Each row of a before or after table is a point. One or more steps were done to the points. Then noise was added and the rows were shuffled. The steps act on columns, c1 being the first. Write out the steps. A step turns or swaps two columns, mirrors them in a line or flattens them onto one, adds a multiple of one to another, or multiplies or shifts one. Angles are multiples of 10 degrees, from the lower column toward the higher: turns from -170 to 170, lines from 10 to 170 but not 90. Use the fewest steps. Two steps may share a column if one is a turn and the other turns, adds or multiplies; they go together, in the order done. Otherwise the lowest column goes first.

Before, 12 rows:
[[ 0.13  0.06 -0.69]
 [ 0.12 -0.36 -0.78]
 [ 0.81 -0.31  0.40]
 [ 0.24 -0.37 -0.94]
 [ 0.28 -0.61 -0.71]
 [ 0.36 -0.58 -0.05]
 [-0.05 -0.22  0.10]
 [ 0.46  0.54  0.02]
 [ 0.70 -0.39  0.54]
 [ 0.40  0.94  0.11]
 [ 0.26 -0.07 -0.40]
 [ 0.54 -0.57 -0.39]]
After, 12 rows:
[[ 0.61 -0.39  0.50]
 [ 0.30  0.42  0.50]
 [ 0.62  0.21  0.51]
 [ 0.46 -0.05  0.15]
 [ 0.38  0.08 -0.66]
 [ 0.32  0.85 -0.02]
 [ 0.19  0.91  0.11]
 [ 0.25  0.06 -1.00]
 [-0.06  0.12  0.28]
 [ 0.75 -0.44  0.54]
 [ 0.55 -0.44  0.09]
 [ 0.64 -0.03  0.74]]
Steps: turn c1 and c3 by 40 degrees; turn c2 and c3 by -110 degrees

Before, 11 rows:
[[-0.32  0.89  0.49 -0.48 -0.59  0.85 -0.41 -0.08]
 [ 0.38  0.08 -0.34  0.54  0.15 -0.27 -0.76  0.14]
 [-0.49  0.47 -0.20  0.24  0.00  0.09  0.54  0.33]
 [-0.10 -0.26 -0.26 -0.01 -0.34 -0.17  0.12  0.65]
 [-0.48  0.71  0.86  0.21  0.61 -0.41 -0.51 -0.01]
 [-0.09 -0.32  0.84  0.28 -0.59  0.51  0.19 -0.23]
 [-0.07 -0.40 -0.02  0.09  0.27  0.27  0.41 -0.42]
 [ 0.48  0.59  0.10  0.30  0.44 -0.31 -0.38  0.32]
 [-0.23  0.76 -0.02 -0.36  0.10 -0.34  0.40  0.19]
 [ 0.54 -0.07 -0.09  0.18 -0.67 -0.41 -0.54  0.39]
 [ 0.49 -0.37  0.52 -0.37  0.06  0.55  0.34  0.39]]
After, 11 rows:
[[ 0.88  0.46 -0.10 -0.61 -0.30 -0.34 -0.05  0.72]
 [-0.06 -0.19 -0.09  1.21  0.50  0.57  0.62  1.10]
 [ 0.21 -0.75  0.56 -1.70  0.52  0.82 -0.52 -0.51]
 [-0.16  0.36  0.64  0.49  0.76  0.50  0.02 -0.40]
 [-0.50 -0.60 -0.12 -1.48  0.01 -0.34  0.02 -0.14]
 [-0.17  0.11  0.36  0.60 -0.27 -0.15  0.03  0.49]
 [-0.44  0.24 -0.31  0.85 -0.08  0.22  0.15 -0.48]
 [ 0.56  0.02 -0.43 -1.68  0.10 -0.32  0.23  1.05]
 [-0.74  0.00  0.00 -1.30 -0.21  0.11 -0.14 -0.37]
 [ 0.74  0.20  0.67 -0.01 -0.03 -0.42  0.19  1.20]
 [ 0.27 -0.05 -0.55 -1.82  0.90 -0.44 -0.76 -0.71]]
Steps: add 1.5 times c1 to c8; turn c1 and c7 by 60 degrees; turn c2 and c4 by -110 degrees; multiply c4 by 2.5; turn c3 and c5 by 90 degrees
